Rows are points. The points of each table are mixes of a few directions, plus a little noise. Count the directions of each table, and those that both share. Where both have some left over, give the other angles between the two spaces (their principal angles), to ten degrees, smallest first.
In the rows, zero is written as 128.

First (4 x 3):
[[122 115 111]
 [147 172 187]
 [113  94  81]
 [130 131 133]]
Second (4 x 3):
[[145 167 180]
 [115  97  87]
 [117 104  96]
 [135 144 149]]
Directions: first 1, second 1, shared 1

First (10 x 9):
[[143 116  55 125 172 132 148 188 158]
 [130 121 117 126 142 122 138 149 129]
 [129 123 121 127 138 124 135 142 129]
 [137 113  78 124 168 121 152 185 144]
 [112 120 208 125 111  97 135 109  82]
 [137 115  78 124 165 125 148 180 146]
 [112 138 208 130  85 120 111  70  93]
 [116 137 190 130  94 123 113  82 101]
 [128 151 128 134  95 158  97  77 142]
 [135 148  97 134 110 161 103  98 156]]
Second (9 x 9):
[[126 137 139 131 110 138 114 102 129]
 [125  98 139 119 167  87 168 189 103]
 [117 102 178 121 147  83 160 163  87]
 [143 151  55 134 121 176 101 109 179]
 [127 109 130 123 156 103 154 171 115]
 [130 147 119 133 103 154 103  91 144]
 [117 148 182 133  79 140  98  58 112]
 [136 152  91 135 107 168  98  92 162]
 [129 108 120 123 161 104 156 176 119]]
Directions: first 2, second 2, shared 2

First (8 x 14):
[[103 116 100 170  92 154 130  99 175 102 133 121 122  95]
 [163 104 104  45 158 108 121 132  85 176 117 128 123 166]
 [141  97 160 141 155  72 155 140 100 122  95 108 121  98]
 [141 156 139 125 100 152 110 124 131 112 152 135 135 105]
 [163 139  85 134  84 127 146 129 115 169 111 122 162 153]
 [119 154 188  68 186 167 125 134 110 173 133 168 158 179]
 [ 87 149 154 156 156 124 110 151 144  86 152 135 100 139]
 [106 109  92 184  95 120 128 114 165  84 131 107 102  90]]
Second (9 x 14):
[[136 160 182 128 103 174 113 107 140 100 156 143 146  65]
 [118  85  55 129 165  65 149 154 113 167  91 108 102 214]
 [123 107  92 129 145  97 139 141 121 147 110 117 115 169]
 [119  97  76 128 152  82 143 146 117 156 101 113 111 188]
 [136 156 177 126 103 171 114 110 139 103 153 142 145  72]
 [129 123 121 128 131 121 130 131 126 131 124 124 125 137]
 [139 164 188 127 100 180 110 106 141  96 158 145 149  57]
 [122 105  88 128 147  93 139 144 121 150 108 117 114 174]
 [136 154 173 127 107 167 114 113 138 104 150 141 144  75]]
Directions: first 6, second 1, shared 1
